Each row of a before or after table is a point. One or more steps were done to the points. Then noise was added and the rows were shuffled. The steps act on how far a point lies along the listed directions, d1 being the first. What was done? A step turns or swaps two directions, mirrors them in a line or flattens them onto one, adds a multiple of one to another, or multiplies one. Angles are multiples of 10 degrees, from the lower direction toward the higher: turns from -170 to 170, lines from 10 to 170 but not 90. Use the fewest steps. Two steps may share a direction if one is a turn and the other turns, adds or multiplies; they go together, in the order done. Otherwise the lowest direction goes first.

Directions:
(1): [40 30]
(2): [ 30 -40]
Before (8 x 2):
[[ 30  17]
 [-13   5]
 [ 33  18]
 [ 24  -1]
 [  0 -32]
 [ 19 -31]
 [  2   4]
 [-20  20]]
After (8 x 2):
[[ 14 -34]
 [-30 -55]
 [ 86  58]
 [-25  -6]
 [  8   9]
 [ 54  21]
 [ 93  61]
 [-26  15]]
Steps: multiply d1 by 3

Directions:
(1): [ 61  17 -17 -26]
(2): [  8 -25  55 -36]
Before (8 x 4):
[[ 48  -9  44 -26]
 [-23  40 -80  49]
 [-23  -3  11 -14]
 [ 17 -17  39 -29]
 [ 20  15 -14  15]
 [ 39  19 -41   4]
 [  8  -1 -25  -5]
 [-26   1 -60  41]]
After (8 x 4):
[[-12  -9  28   8]
 [ 49   7  -4 -22]
 [  3  15 -22 -11]
 [-16 -19   6  -9]
 [-97 -17  18  35]
 [ 59   1  26 -23]
 [-63 -26 -10  33]
 [-24 -31  44  -7]]
Steps: swap d1 and d2

Directions:
(1): [ 34  19  30   0  59 -22 -55  25]
(2): [-51 -13   8 -62 -11 -52 -20   6]
(3): [  4  54 -24 -21 -31  25 -52 -41]
Before (13 x 8):
[[-13  51  14 -35  26  -6 -95 -14]
 [-32 -32 -15  -2 -20   2  58  -7]
 [  0 -16   0  31  -6   1  88  23]
 [  8 -60 -11  -2 -10   0  44  23]
 [ 25 -24  18  11  16  -1  16  38]
 [-11  -5  35 -28  25 -86 -39  24]
 [  5  58 -26  -6  11 -11 -70  -8]
 [-23  -9  19  -3   1 -26  55  -5]
 [-12  23 -17 -47 -22 -12 -71 -12]
 [ 17  19  -5 -48   4 -11 -62  -6]
 [-18 -48  -9  27 -12   3  60   3]
 [  4  49  12 -15  26 -35 -77   4]
 [-31   1  48 -71  46 -63 -50  40]]
After (13 x 8):
[[  7 -17 -24  47 -22  38  45 -18]
 [-33  27  25 -50  34 -34 -84   3]
 [-24   9 -11 -54 -18 -26 -65  -3]
 [ -6  38  17 -22  30 -48 -73  12]
 [ 42  -3   8  23   9  22   6  24]
 [ -6  -2 -29  17 -28  37  42 -28]
 [  7   6   1 -56   7 -26 -57   1]
 [ 11  34  -1  23 -12  21  35 -36]
 [ 36  83   9 -23  22  30 -91 -17]
 [ 45  63   2  14   5  -8 -72 -24]
 [ 39 -21 -30  22 -21  44  24  -3]
 [ 20   8 -11  45 -13  29  77   6]
 [-30  14  -4 -33  24 -59 -49  23]]
Steps: swap d2 and d3

Directions:
(1): [ -5 -28  36 -67 -15  15 -13 -49 -17  42  23]
(2): [ -9 -37 -27 -25  13   7   5  -8  -7   1 -95]
Before (8 x 11):
[[  5  29 -12  72 -23  -8   4  42  17 -27  81]
 [ -2  -2 -53   9  12 -13  23  30 -15 -21 -70]
 [-24 -61  18 -95 -21  36  -1 -69  -2  49 -13]
 [-16 -17   4   2  -7  -7  -6   8  19  21 -47]
 [ 13  61  -2  57 -16 -28   8  24  23 -55  57]
 [ -4   5 -45  10  11 -17  23  22  -2 -20 -69]
 [ -3  29 -10  41  -2   9   5  37 -14 -41   9]
 [ 14  19  -4  25   3   3 -11   5  12   5   9]]
After (8 x 11):
[[ -6 -13   7   4 -28   8  -4  -3  -5  10  54]
 [ -2  -8 -55   0   9 -10  22  20 -18 -14 -72]
 [ -6  -3 -40  -2  10 -17  22  12  -3 -12 -75]
 [-13  -4  -1  -8 -14  18   9  -8  24   2  23]
 [-15 -13   2  12  -5 -10  -3  19  22  13 -45]
 [ -9   5  -3   0  -6  19   2  11 -26 -17  -9]
 [ 10   5  -1   4   2   4 -13 -10   6  14   3]
 [  5  13  15 -15 -21 -11  -1 -22   5 -18  28]]
Steps: flatten d1 and d2 onto the line at 120 degrees

Directions:
(1): [-44  60   0 -14  53 -10 -44 -22 -19 -42  32 -47 -18  28]
(2): [ 13  22  16  53 -38 -20  20  31 -63  25  17 -35 -66  -6]
(3): [  5 -25  -5  86  68 -34 -10 -29 -16   4 -26  37   5  15]
(4): [ -9  21  44  32 -11 -30 -18  20  76  50  -8 -45  27  33]
Before (12 x 14):
[[ 37 -48 -12 -12 -64  32  52  37 -15  22 -13  48  18 -35]
 [ 29 -52 -29  38  23  19  28 -19   9  -3 -38  74  23 -40]
 [  8  13  -4 -95 -50  20  11  11  41 -26   3  25  45  -6]
 [-24  25 -14 -44  36  23  -2 -12 -32 -46   4  -4 -19 -12]
 [ -1 -14  -2 -20  19   9   2  -7  42  -2   3  -1  28  -9]
 [ 15 -27 -53 -18  78  17  17 -55 -27 -70 -13  82  26 -13]
 [-12  10  14 -19  25   3 -22 -29  23  -3  -4   3  15   9]
 [-10  31  22  -2 -56  -9  12  26  -9  21   0 -44 -37 -16]
 [ 17  -2  -7 -62 -15  15 -21   1  48  -1 -20   9  35 -14]
 [ -9 -18 -18 -56   8   9   0 -13 -35 -43  19  34  -5 -19]
 [  9  -6  16 -39 -46  15   2  21  57   5   6 -11  36   9]
 [ 16 -38 -25 -67  -2  37  15 -32  11 -23 -20  53  12 -19]]
After (12 x 14):
[[-28  36   2 -48  15  17  -3   4 -15 -30   8 -28 -24  -4]
 [  5  -9   0   1   8   3  10   0   8   0  11  -8  -2 -16]
 [ 38 -45  -8 -18 -71  32  50  39  -1  24 -10  41  26 -30]
 [ 21 -16   0 -12 -28  16  17  11  -2 -12   8  10   7  -7]
 [-13   6  -4 -26 -22   2   6  -3  -2  -9 -13  -2  -8 -23]
 [ 20 -17  -3 -46 -42  26  26  -4   0   5  -9  13 -20 -14]
 [ 27 -27   2  45 -15   6  27  11  33  30 -29  29  15 -28]
 [ 12  16   1   1   4  -3  18   0   8  -7   4   0   5   6]
 [ 27   2  -9 -31 -28   7  -5   7  -3  -1 -14   9  -4 -21]
 [ 20  14  -9 -60 -60  10  23  19 -15 -25  10  24   6 -15]
 [ -4  15  16   1  17   0 -17 -21  -4   4   0  -4 -12   6]
 [-14   1   3 -46 -21   0  -2   8 -20 -20  24   2 -10  -9]]
Steps: multiply d2 by 0; flatten d3 and d4 onto the line at 30 degrees

Directions:
(1): [ 41  32  58  22  22 -15  -8  52 -75  -5   2 -23  41  31 -44  20 -51   9
   9  31]
(2): [ 56 -28  -1   8 -22  14  17 -38 -54  10  31  -1  65  18  42   9  72  28
 -44 -19]
(3): [ 95 -23  -5  -4 -45  42  26  31  21   3 -50  55 -25   6 -32 -21 -20  12
  14 -34]
Before (10 x 20):
[[-11   9  -7   4   1  -1 -12 -16  -4  -1  17 -10  -7   3   8   4  26  -3
   -6  -4]
 [  9  19  20  15  21 -21 -15  10 -33  -2  23 -36  43  18   3   2  -9   6
    8  25]
 [-43  41  21   8  34 -12 -15  52  29  -1 -47 -12 -50  -9 -60 -19 -95 -29
   38  36]
 [ -5 -16 -23  -8 -21   2   8 -44   5   1   2  -2  14  -7  38   4  26  -4
  -29  -4]
 [-22  45  35 -11  22 -16 -25  58   7   1 -29 -15 -25  -8 -68  -8 -91 -15
   34  32]
 [ 31   8  23   0   5  -6   7  22 -13  -7 -10   5   3  13 -40   7 -35   2
    3   9]
 [-42  23   2  10  26 -21 -26  -8   4 -20  28 -19  17  -2  16  10  14  -8
   -7  14]
 [ 13  -9  22   4  -7   2  -2  -5  -5  11  -3  -4  17  11 -12  18  17  -1
  -11  -8]
 [-38   1   2  19  20 -22   0 -21 -19  -2  31 -27  19  -3   5  23  20   8
  -19  -1]
 [ 16  31  46  20  25 -16 -21  61   0 -18 -30  -3   8  31 -54  21 -74 -21
   22  27]]
After (10 x 20):
[[-14 -42 -48  -9 -29  18   4 -50  85  -3 -11  34 -12  -7  49  -5  60 -17
  -24 -37]
 [-13  26  12   9  15 -10 -15  13 -14  -3   8 -15 -10   5 -19   8  -9  -9
   10   7]
 [-53  39  16  11  38 -31 -33  19   7 -24  18 -23   4  -2 -10  12 -24 -17
   10  25]
 [-12  -3  16  -1  -2  -3  -5   3  26   8 -11  -1 -11   4 -23  13  -2 -12
    5  -8]
 [-57  19 -15  -6  25 -21 -23   6  50  -7   1 -21 -29 -13   1 -15 -25 -18
   33  20]
 [ -5 -38 -49 -33 -37  24  10 -68  42  25  10  17   3 -29  54 -25  78   9
  -36 -38]
 [-71  27  18  20  44 -37 -14  19   0 -12   9 -30 -15  -7 -36  22 -42 -10
   14  19]
 [  9 -46 -51  -5 -32  29  24 -77  23  23   6  15  17 -16  67 -25  91  11
  -53 -35]
 [  1  25  25   5  11 -20  -7  21 -32  -8 -15 -19  15  11 -19  19 -53  -8
   -1  29]
 [ 10 -26 -27 -21 -18   9  18 -33  39   0  -4  24 -20  -9   9  -7  27   3
  -17 -21]]
Steps: add -1 times d3 to d2; turn d1 and d2 by -150 degrees

Directions:
(1): [-10 -58 -26   5  11  67  27  11  -2  -8 -39 -20 -31  65 -16   3 -15  52
  33 -23  50   4 -13  -9  -5 -10  90  -3  24  70  36 -22]
(2): [-13  18  39 -60   4  18   0  21 -89   0  34  28  55 -14 -24  39   2   7
 -37 -13  30 -20 -53  68  12  -9  22 -23   2  50 -64 -18]
Before (8 x 32):
[[-15 -13   9 -38  17  42  19  29 -73  -3   2  -4  13  27 -38  18  17  33
   -2 -22  43  -7 -55  57  11 -14  50 -17  20  71 -31 -34]
 [  9  -5 -39  52  -6 -26 -25 -10  70  13 -18 -11 -31   5  11 -35  -2 -28
   23  30 -32  20  42 -49 -14   6 -23  29   4 -52  54  33]
 [ -4  20  16 -26 -24   0   5  -1 -46   1  18  16  38 -11 -25  17 -11  15
  -17   0  21 -22 -34  38  15   5  15 -13   0  28 -27  -1]
 [ 26 -14 -41  47   1 -27 -11 -10  95   1 -42 -44 -59   4  32 -35  -5   1
   44  17 -19  12  53 -76 -16  -1  -7  15   7 -40  69  24]
 [ -6   4  -5   8   6 -30   9  -2  30   9 -29 -19 -24   7  12 -13   7 -14
   14  16   0  12  26 -20   4  14 -13  10  -8 -34  20   5]
 [ -3 -20 -16  -3  -4  35  23  11  18   8 -17  -4 -44  24  -1  -7   3  14
   31  -2  18  20   5 -20   1   3  25  -6  12  29  23 -11]
 [-13  14  17 -20   3   3 -11  -1 -26   0  15  16  36 -22  -7  22  20 -12
  -27  -4  14  -4 -20  50  -3  -5   1 -13  -4   0 -29  -3]
 [-15 -42  -8  -1  -4  75   4  12 -46 -24   4 -17  -4  39 -22  -3 -12  41
   10 -24  37   0 -24  34  -3   0  54 -20  11  73  18 -25]]
After (8 x 32):
[[  0 -50 -44  38  11  33  25   6  39  -6 -53 -40 -60  59 -11 -30   9  35
   51 -15  17  18   8 -32  -8  -5  42   6  22  17  57 -15]
 [  6   7  -5   8 -10 -10  10   4  39  12  -2   1 -36  -9  14 -16  13 -17
   20  17 -19  22  25 -34   1  13 -33   0  -4 -25  17   8]
 [-11  31  19 -23   1 -41   5   4 -14  13  -1   4   9 -17   4   6  15 -27
  -14  18  -2   1   7  13  11   9 -29  -1 -12 -30 -22   3]
 [  0 -39 -42  59 -11  28  -5 -14  46 -17 -21 -41 -49  30   8 -43 -10  16
   35  -3 -10  22  36 -36 -15  18  -2   5  -1  -5  72   3]
 [ 24  67  25 -18  -7 -85 -39   4  16   4  34   6  27 -81  31   2  12 -49
  -30  22 -44 -12  14  -1  -2   3 -85  -4 -18 -70 -27  33]
 [-20 -21 -10  -1   7  38   9   0  -4  -3 -19  -3   4  20 -15  15   8  11
    5 -13  39   6 -15  26  -8 -11  50  -6  10  27   8 -11]
 [ -1 -19 -20   5 -24  25  21  -5  -1  -3 -21  -9  -4  32 -22   3 -20  40
   24  -5  37 -11 -13  -7   7   0  54  -1  10  40  29   3]
 [  6  47  14 -10 -11 -53 -39   3 -16  20  38  30  42 -49  -3   3  12 -56
  -37  33 -32   3  -2  25   2  10 -60  11 -11 -51 -34  32]]
Steps: turn d1 and d2 by -90 degrees

Directions:
(1): [ 11 -93   6  -7  82   4  70  23  -1  15 -24 -56   3  11 -52   1 -28  16
 -30 -10  18  50  26 -17  18 -63 -10 -45 -25   1   1  48   1  42  48  12
  -9 -27  34  30  57 -82 -23  49  -2  23 -53  -1  24 -40  37  26  48  22
 -20  27 -18  13 -59  18  -5 -19 -17  -9]
(2): [ -5 -13  63  -6  14  -3  87  10 -11  55 -38   0 -39 -54 -27   4  50  -1
 -13 -21  13 -58  62  31 -39  13  21  93 -41  30  11   2  51 -51  27 -13
 -18 -24 -14 -42 -53  -5  46  10  -3 -54  15  12  -5  21  40 -11  45 -26
  31  45  46 -11 -14 -34  36 -33 -39 -15]
(3): [  1 -27 -38 -19  31 -78  19  40  10 -33  20 -95   0  28  12   9  -8 -57
 -26 -14 -16 -21   6  25 -16   3  35  13 -35 -76  53 -75  23 -54  -7  27
 -20 -19 -22 -23  22  20 -36 -19 -24  18  -9   5   2  47  46 -42   3  -1
 -58   2  -9 -44  33  39  14   5  86 -50]
(4): [-24 -19 -50 -50 -66  77 -34 -17  -9 -36  48  14  43 -75  -8 -21   5  -6
 -18 -14 -14  35  26  21  -9   9  64  -6 -29 -39 -10  36   4 -45  27   6
  46 -11 -12 -32  -1 -23  54  -9 -42  -3 -39 -57  15  -6  23  22  12  58
   6 -10  76  24 -16  77 -23  17 -13 -64]
(5): [ 28 -37  46   4 -49  18  53  38  33 -57 -10  20  11 -12 -25   5 -38 -35
  56   5 -38  -2  61 -55 -46 -15 -57  11  19  21 -14 -71 -25 -50 -26 -37
  27  27   7  80  39 -30  65 -37  -6   4 -53 -34  45  46  34 -30 -40   3
  -5   2 -22 -10  16 -26 -34  19 -23  11]
(6): [  5  54  58  17 -26  34 -40   4   8  -3  48  -1 -45 -37 -69  12 -20  19
 -48  37  -2 -77 -24 -18  20 -28 -21 -15  -3 -19  51   6  20 -56 -78  20
  15 -80 -39  48  23 -21 -49   0 -13  27 -56  33 -12 -30 -42 -29  30  40
   7  30 -11  32  22  -9  16 -54 -20 -33]
Before (11 x 64):
[[ -1 -40  -9  -6 -27  11  25   9  23 -33 -21  38  41 -13  19 -13 -10 -20
   37   4 -14  15  35 -19 -32   5  -4  14   2  15 -28 -22 -25  -1   9 -43
   22  43   7  22   4  -8  60 -15  13  -9  -6 -33  17  27  19  24 -25   9
   -3  -5   5  -6  -3 -15 -32  14 -26  26]
 [-27 -56 -56 -24  14   1  14   1  -6   7  -6  -5  29  -2  20 -10   2   9
   -3 -28   4  46   8  11  12  -7  28  -9 -28   1 -19  15  -3  35  51   0
   -4  29  21 -30  -2 -13  19   5  -4  -7   6 -34   7  -2  18  14  16  13
   -1 -14  39  13 -28  32   1  12  15 -22]
 [-23  15  17   5   1  52 -15 -17  -5   3  13   9  -5 -29 -23  -2   5  44
  -24  -2  17  14  -9 -21  24 -21  -1 -29 -14  22  -9  55  -8  19   1   0
    9 -36   9  21   5 -29 -25  25  -4  -2 -16  26  11 -34 -14  20  27  16
    9   4  -3  30 -17 -12  -7 -24 -33  16]
 [-10  14  10   3 -23  30 -27  -2  -4 -22  35  -9  19 -22 -12   9 -22 -11
   -2  25   3   1 -22  -3  16  -8   0 -16  18 -15  17  -2  -6 -12 -11  -6
   10 -18  -9  18  16   0  -3  -7  -3  26 -27   3   6 -14 -17   3   2  24
  -16  -4  -3  27  -8  34   1  -2 -16  -9]
 [ -2  11  27  -1 -19 -16   1  19  11   7  28 -28 -24 -28 -25   3   0  -8
  -29   6   0 -46  -8  20 -17   4  12  15 -15  -6  38 -24  17 -45 -16  18
   -2 -41 -29   4  -4   3 -26  -9 -26   7 -14  27 -13   3   1 -19  10  17
  -11  17   7   0  27  14  27 -12   2 -28]
 [  9  22 -12  34  63  -9 -37 -13  -8  24  -1 -27  -6  47  -3   2 -17  24
  -23  29  26  30 -50 -20  51 -29  -8 -75  20   3   4  24 -19  66  -9  39
  -17 -11  12  15  28 -11 -56  26  19  35  10  39 -14 -34 -37   2  11  -6
   -7  -9 -36  24  -5  -2   3 -11  -1  15]
 [ -7  74 -30  18 -22  17 -95 -45  -9  -4  55  18   5  19  12   5  -3  20
  -25  29   1 -20 -80  13  48   9  11 -47  10 -34  16  32  -1  20 -62  28
    8 -27 -30  -6  -9  24 -75   7  -3  31  13  19 -37 -42 -57   2  13  19
   -3 -24 -20   6   9  20  -3 -13  37  -4]
 [ 25 -28   3   7  26 -29  61  19  11  20 -14 -33 -21   0  -4  11  16 -18
   -6   4  -1 -21  12  17 -16  -1  -1  16 -12  10  18 -24  19 -19   2  -4
  -15  -5  -5  -5  -3  -6  -2  -1   2  -8   2  30  11  11  39 -16  12 -30
   -6  23 -16 -25   8 -13  30   0  20   1]
 [  5 -38 -18  -7  61 -25  53  17 -11  22 -26 -22   2  11   7 -15  14  11
    5 -30  11  44  17   7  -4  -3  16   4 -12   9 -23  -3  -3  23  49   3
  -29  13  17 -11  18 -29   5  38   3 -17   9 -15   2  -5  39   5  18 -15
  -14  21 -10 -12 -20   1   0   3   1  12]
 [ 26 -16  17  24  27  -6  18  28  27 -18 -12  -8 -22  36 -26   4 -33  -9
   12   7   0  28   7 -33   9 -29 -46 -32  30  -7   3 -11 -24  19 -30  -6
  -14  -6  19  71  42 -35 -19   0  -5  28 -51   3  15  -5   0   1   6   3
  -19   9 -52 -12  -3 -10  -4 -12   3   5]
 [ 10 -18  28  15  19 -25  23  14   5   4 -16 -11 -11   6  -2  21 -12 -19
   27  -7  -2 -13  24 -16   1  -8 -18  27  -5  18  -5 -16   1  -3  -7 -17
   -1   0 -11  18  10 -19   5  15   7  12 -14   6  15  17   3 -19  -8 -17
   -2  16 -15 -10   1 -17   6  -1   2  20]]
After (11 x 64):
[[ -6  75 -30  19 -19  11 -92 -42  -7  -5  53  14   4  24  13   7  -6  20
  -23  29  -1 -22 -81  13  47   9   8 -47  10 -36  19  26   0  20 -63  29
    5 -26 -30  -3  -8  27 -79   7  -4  31  13  21 -38 -39 -55  -1  10  17
   -5 -23 -22   2  10  21  -1 -13  41  -4]
 [  2  28 -12  26  47  25 -47 -29 -15  30   4  -4  -2  20  -8  -5  -7  39
  -27  28  29  39 -45 -14  52 -27   5 -72  16  11 -10  54 -19  68   3  36
   -5 -12  13   4  17 -18 -38  32  14  27   6  29 -15 -49 -43  18  20   6
   10 -10 -12  40 -18   6   0 -10 -24  10]
 [  0 -13  27   4   0  14  12  -4  -6  16 -12  17  -5 -25  -7  12   1  -1
   22  -9   4  -3  29  -8   2  -5  -2  32  -9  29 -18  22   4   0   9 -19
   13  -5  -9   3  -5 -28  26  21   3   2 -13  -6  13  -1  -2   0   3  -5
   20  15  16   9 -14  -7   3  -4 -28  13]
 [ -9 -30   2  -1  29 -44  57  12   9  19 -42  -4   5  -2  24  -4  28 -18
    2  -8   9 -26  29  23 -29  17  25  57 -26   8   1 -20  16  -4  23 -28
  -19  19  -5 -33 -33  13  26   3  18 -30  33   6  -8  31  27  13  11 -21
   -5  20  11 -27  -4 -30  11 -13  -6  18]
 [-16 -62 -53 -13  34 -39  25  20   5  -8 -10 -32  25  32  26  -2 -14 -10
    4 -25  -3  37   4   0   8 -12  11 -13 -22 -11  -5 -25  -7  34  35   4
  -15  32  21 -12  17  -5  -3  -4   2   7   4 -23  10  15  23  -5   2   0
  -24 -15   7  -5 -11  23   2  16  44 -14]
 [ -8   8  22  19  38 -14   4  11   7  -7   6 -37 -19  21 -14  10 -11  19
  -21   1  10  -4 -17 -29  21 -24 -22 -31 -10   5  18  -1  -9  17 -21   6
  -15 -33   6  40  25 -14 -63  18   5  15  -8  48  11 -10  -4 -11  15  -8
  -25   5 -48  -1   5 -26   0 -24  12  24]
 [ -1   1  23   8  35  28  21  -6  -5  45 -19  12 -38 -17 -32  -7  21  25
  -25  -8  30  13  15  16  17 -11   8  10  -2  10  -1  64  14  20  10   1
  -20 -30   9  -3 -18 -33  -3  29  -9 -12 -20  11 -13 -36  -3  33  58   5
   21  29  11   9 -34  -5  27 -39 -34 -13]
 [-12  19  17   7  10  -5  -9   3 -10   6  22 -36  -1 -12  -8  14  -3 -13
  -19  17  16 -21 -27  20  15  -1  12   8   2 -20  36  -6  15 -15  -5   4
  -12 -32 -16 -10  -2  15 -26   4   2  17  -6  26  -9 -10 -10  -6  21   6
  -21   9  -3  12  -6  26  25 -18  -1 -13]
 [  8 -43 -24 -10  33   4  38  15  -6  -2 -15  -2  19   2   6 -19  -2  10
   20 -25   1  64  20 -12  -4  -7   6 -15   2  14 -37   0 -24  26  43  -5
   -9  26  23  13  35 -41  22  29  -1  -6  -8 -35  13  -7  34   9   2   0
  -10  10 -10  -1 -21  10 -20  15  -9  15]
 [ 20 -31  -7  -5 -35  50  29  -3  11  -8   5  26  11 -40 -12  -4   2  -2
   14  10 -12  18  21  -3 -15  -5  -6 -12   3  25 -18  13  -5 -16   6 -20
   28   9   4  19   7 -33  46  -6  -7  -6 -27 -10  27  -8  25  10  -2   5
   16   8  11   8 -11   7  -2  17 -22   0]
 [ -1   8  20  -7 -57  27 -18  12  16 -17  42   4  -3 -45 -29  -4 -15  -4
  -12  11  -9 -21  -4   0 -17   0   1  -7  -1   2  18 -13  -6 -42 -19   8
   23 -29 -23  26  11 -13   1 -17 -31  14 -37   2   0  -3  -4  -8  -7  37
   -2   5  14  17  22  26   2   2 -17 -25]]
Steps: swap d2 and d5; swap d3 and d4
